Each wall is flat, endless, passes through zero and stands at right angles to its row. A trip goes straight from one point to another. Which walls does it cross, in order?
In the rows, zero is written as 128.

Walls:
(1): [ 76 118 131]
(2): [167 124 103]
Trips:
[132  68 157] to [102  87  85] => 2
[119 178  82] to [132 155  25] => none
[161 147 153] to [174  85 156] => none
[114 122  95] to [ 78 152 104] => 2
[143 145 142] to [ 70 124 142] => 2, 1
[124 178  61] to [140 117 161] => 2
[176 186 126] to [138 135 111] => none
[176 146 179] to [156 107 129] => none
[131 103 151] to [127 151 129] => 1
[120 103 134] to [ 88 108  83] => none

Walls:
(1): [120 153 149 183  76 143  98 159 120]
(2): [144 140 169 134 121 150 140 129 176]
Trips:
[118 121 113 195 105 162  93 151 142] to [106  96 119 109 170 157 176 172  77] => 2, 1
[105 164 114 200 171 126 165 185 147] to [150 125 165 169 138 124 106  80 143] => none
[ 96 112 119 110 103 151  97  88  79] to [100 163 170  97 149 132 100 170  70] => none
[141 112 107 175 131  81 140 112  93] to [138 193 125  97 151 163 136 192 188] => 2
[151  93 140 142 168  54 120  71  84] to [129 136 105 169 101 127  90  90 139] => 1
[136 136  88 180 180 155 135 157 112] to [137 152 123 114  97  66 141 111 154] => 1, 2

Walls:
(1): [165  89 124 123  75 163 141 153 132 114 178 153 132  98]
(2): [ 92 105 172   7 141 150 117  72 141 198 110 119 179 140]
(3): [136 130 136 135  67 173 165  82 159 115 149 165 117 132]
Trips:
[ 91 166 161 176 110 120 135 157 125 135 114 214  75 152] to [104 114 127 149 106  90 100 153 128 131 145 118 128 156] => 3
[102  79 115 143 107 120  83 148  88  99 147 129 145 129] to [155 131 116 120 242 118 102 131 139 114 152 104 115 161] => 1
[132 129 158 178 116 103  95 165 155 103 109 170 143 109] to [ 97  65 150 134  90 144 151 118  76 154 164 157  87 163] => 3, 2
[137 113 143 132 129 147 134 163  97 126  89 129  89 114] to [147 140  85 105 112 155 154  98 130 116 173 134 147 125] => 3, 2
[140 192 138 109 105 159 170 110 136 150 112 140 126 139] to [165 157 105 128 129  97 128 128 187  86 132 109  93 105] => 2, 1
[183 104 136  99 165 176  60 132 102  74  77 188 134 108] to [157 101 128 145 120 149 125 174 156 142 193 144 161 133] => 2, 3
[139 178 135  99 106  99 146 102 157  96  81 132 191 125] to [105 181  96  88 103  79  93 123 110 143 102  82 141 138] => 3
[188  90 185 110 110 150 103  81 120  56 142 156 142  99] to [146 196 136 125 119 121 144 117 131 157  80  86  61 102] => 2, 1, 3

Walls:
(1): [ 74 143 123 151  92 104 157 164  79 160  77 153 198 167 137 168 110 148
 169 166 112  96 151 114 102 130  88 117 145  99  95 134]
(2): [149 120 180 119 175  93  92 162 129 107 113 156  96 100 159 153 141 141
 141 166 168 153 180 109 134 110 123 122 151 149 137  93]
(3): [137 127 144 127 146 136 121 138 105 137 108 171  96  82 125 122 140 197
 103 132  89 115 122 164 124 125 152  68 201 129 156  80]
(4): [146  98 142 158 148 133 172  69 158 137 152 108 118 130 197 177 102 104
 132 125 174 157 155 150  68 153 139 125 173 114 173  93]
(5): [ 51  66 143 150 125  55 120 151 116 133 157 197 108 107 122 147 184 115
 154 118  69 104 140 107 184 118 131 155 160 142 115 105]
Trips:
[108 116 162 116 151 108 132 143 122 140 153  98 137  76 142 104 115 159
 133 119 184 154 179 152 132 154 118 139 121 122 154 106] to [159 105 127 134 141 112 127 131 111 148 164 133 161  75 167  86 165 118
  93 158 154 184 124 131 108 136 158 136  54 146 148 125] => 3
[105 123 124 157 130 139 121 114 108 105 126 151 151 112 103 111 116 133
 115 122 129 117 102 122 139 133 116 161 102 110 140 150] to [136 112 149 115 114 134 109 111 109 156 162 166 114  81 133  89 145 111
 106 103  27 122 125 124 146 116 122 115  91 127 133 155] => 1, 3
[163 105 143 102 140  95 128 100 152 132 164  92 162 139 165 157 149 102
  91 143 128 188 104  89  68 111 116 103 166 101 169  73] to [129 200 148 118 147 132  47 121 135 172 177  91 157 180 115  78 141 129
  75 160  74 145 119  81 129 132  99 172  94  79 186 207] => 3, 2, 4
[203 173 134 127 171 193  84  82 134 103  88 162 189  66 151 106 128 123
 155 104 119 148 154 172  98 127 174 121 144 101 149 140] to [ 87 118 133 139 184 119  67 196 164  96 118 117 168 153 136 107 136 126
  77 121 119 144 147 126 157 101 106 198 110 167 130 130] => 4, 3, 5
[146 151 100  99 167 214 209 144 116 136 132  96  86 194 104 147 169 177
  83 113 104 124 148 119 131 204 147 121 167 168 154  15] to [115 170  58 126  95 141 168  98 124 105 151 130 104 105 173  90 104  88
 109 147 131 114 169 167 129  63 122 116 150 119 161 100] => none
[ 35  87 156 160 181 132 127 116 126 125 136  75  88 155  85 143 150 130
 118 110 196 145  92 124 184 151 131 115  79 101 164 126] to [ 99 116 126 157 163 156 157 171 104 102 144  82  97 162 104  99 153  76
 114 134  51 123  89 112 141 122  70 174 126 105 151 155] => 4
